Each point is reached from the start by the listed moves, each made once or not at all, plus a little noise. Is the number of moves made odd or even? Then give how often each move was made.

Moves:
(1): 64 7
(2): -43 46
Start: -17 -11
Points:
-17 -12 -> even (0, 0)
46 -4 -> odd (1, 0)
4 43 -> even (1, 1)

Moves:
(1): 40 -25 27 -25 -19 24 -3 4 10 -7 -15 -1 9 -7
(2): 4 29 -12 -13 -17 -1 -6 -7 18 -17 -1 -3 14 -6
(3): -9 -3 39 11 -3 1 -17 -13 33 -12 -2 21 8 12
(4): -4 -2 13 25 -10 -15 -16 14 7 14 -7 -9 -3 -22
(5): 19 31 -8 21 36 -1 10 0 15 18 7 -6 -19 4
(6): 1 8 3 19 8 25 12 8 -6 -13 1 15 7 6
(7): -6 -10 8 11 -1 5 42 3 8 -13 -13 -12 -4 0
(8): -5 3 14 -12 12 -2 11 24 -15 -19 5 -5 -8 0
(9): -1 -6 -8 -4 -18 -5 1 24 32 14 2 13 -13 -12
(10): 9 12 30 6 -18 7 -9 -7 -2 12 -4 4 -12 22
(11): -3 -1 -1 7 -1 11 9 -3 4 0 27 -10 -4 -16
Start: 4 9 -22 -45 11 41 5 17 7 22 20 8 15 -3
Points:
19 56 -8 -35 -34 68 4 32 47 16 17 37 13 5 -> even (0, 1, 0, 0, 0, 1, 0, 0, 1, 1, 0)
1 33 -23 -18 -30 45 -7 53 59 19 16 23 18 -38 -> even (0, 1, 0, 1, 0, 1, 0, 0, 1, 0, 0)
41 20 18 -51 -19 74 -4 65 19 -24 4 5 39 -32 -> odd (1, 1, 0, 1, 0, 1, 0, 1, 0, 0, 0)
54 15 37 -42 4 78 66 59 61 25 26 -12 -33 -13 -> odd (1, 0, 0, 0, 1, 0, 1, 1, 1, 1, 1)
-8 35 15 -3 -25 47 -22 39 95 11 10 47 28 -24 -> odd (0, 1, 1, 1, 0, 1, 0, 0, 1, 0, 0)
